Every row gives one point. To make a cloud, some directions were put in groups of two or more. Within a group, all points are equally far from the middle, so they leave a hole (a ring in 2 directions, a hollow ball in 3). The other directions are filled evenly. Then the cloud was stretched, turned, moved and blurred a little. Count the holes, and give their numbers of directions, smallest first.
(in the rows, 128 means zero)

Cloud (21 x 3):
[[158 102 162]
 [ 99 146 153]
 [141 163  99]
 [162 156 158]
 [ 98 149 133]
 [163 129 101]
 [156 150  96]
 [160 119  98]
 [121 164  90]
 [160 109 133]
 [132 164  98]
 [ 99  95 126]
 [104 155 123]
 [ 97 104 163]
 [110  88 102]
 [162 127 100]
 [101  95 137]
 [127  89 153]
 [155 156 116]
 [ 97  96 120]
 [138  94  92]]
Holes: 1 (2)

Cloud (32 x 4):
[[ 63 142 130 136]
 [137 151 117 186]
 [102 161 105 141]
 [131 185 135 163]
 [126 123 123 118]
 [ 89 169 129 147]
 [117  96 159 131]
 [126 101 154 119]
 [174 106 110 152]
 [138  84  97 120]
 [127 134  93 146]
 [121 137 145 172]
 [106 129 154  96]
 [153 152 138 118]
 [135 124 120 130]
 [ 90  76 113 121]
 [126 105 103 153]
 [148 161 204 113]
 [122  99 114 123]
 [ 97 167 162 166]
 [ 93 106 111 169]
 [160 121 116 138]
 [123 145 104 108]
 [ 78 142 150  96]
 [136  90 114 134]
 [111 173 152 159]
 [ 92  95 108 147]
 [139 158 163 138]
 [131 166 136 117]
 [ 77  83 121 138]
 [185 140 134 148]
 [103 130 110 144]]
Holes: 0

Cloud (56 x 6):
[[141 155  91 123  86 120]
 [147 141  95 109 123  92]
 [162 138 111 120  79 125]
 [140 159 138 150 136 165]
 [181 148 130 128 139 148]
 [114 122 151 111 119 113]
 [169 154 143 159 161 132]
 [166 147  79  98 134 113]
 [140 129  79 134 105 116]
 [177  87 117  95 114 101]
 [113 159  79 130 134 169]
 [153 164 158 145 110 155]
 [156 183 157 127 156 121]
 [112 140 137  91 115 177]
 [107 169 145 102 188 161]
 [113 124 107  68 119 135]
 [140 133 104 122  84 108]
 [106 142 172 102 153 176]
 [152 107 130  96  79 113]
 [ 88 135  95 106 103 131]
 [142 127 167  89 165 168]
 [162 117 154 128 175 118]
 [126 180 129 112  96 158]
 [158 124 172 112 150 108]
 [171 163 119 153 124 150]
 [119 122 104 102  95 139]
 [166 159 146 145 119 152]
 [186 106 154 127 137  87]
 [131 133 116 104 118  98]
 [104 129 134 132 123 119]
 [116 136 165 121 131 122]
 [155 148 163 130 150 147]
 [149 154 125 132 169  98]
 [155 137  65 135 125 128]
 [111 142 174 104 150 172]
 [168 153 153 162 143 133]
 [181 109 115 115  85 101]
 [162 137 147 154 156 152]
 [169 163 148 144 141 144]
 [118 126 124 110  61 125]
 [ 98 143 142 133 122 122]
 [123 214 139 140 145 141]
 [145 137  70 116 129 122]
 [147  99 135  92 104 102]
 [148 124  91  90 132 131]
 [165 164 134 141 184 130]
 [127  88 115 105 114 120]
 [113 147 169 100 160 133]
 [159 134 116  89 155 154]
 [142 117 165 118 162 125]
 [102 144 105 125 143 112]
 [125 189 174 117 132 123]
 [100 179 158 140 132 163]
 [168 163 125 137 147  79]
 [143 148  75 129 109 129]
 [120 130 122 117  82 166]]
Holes: 1 (2)
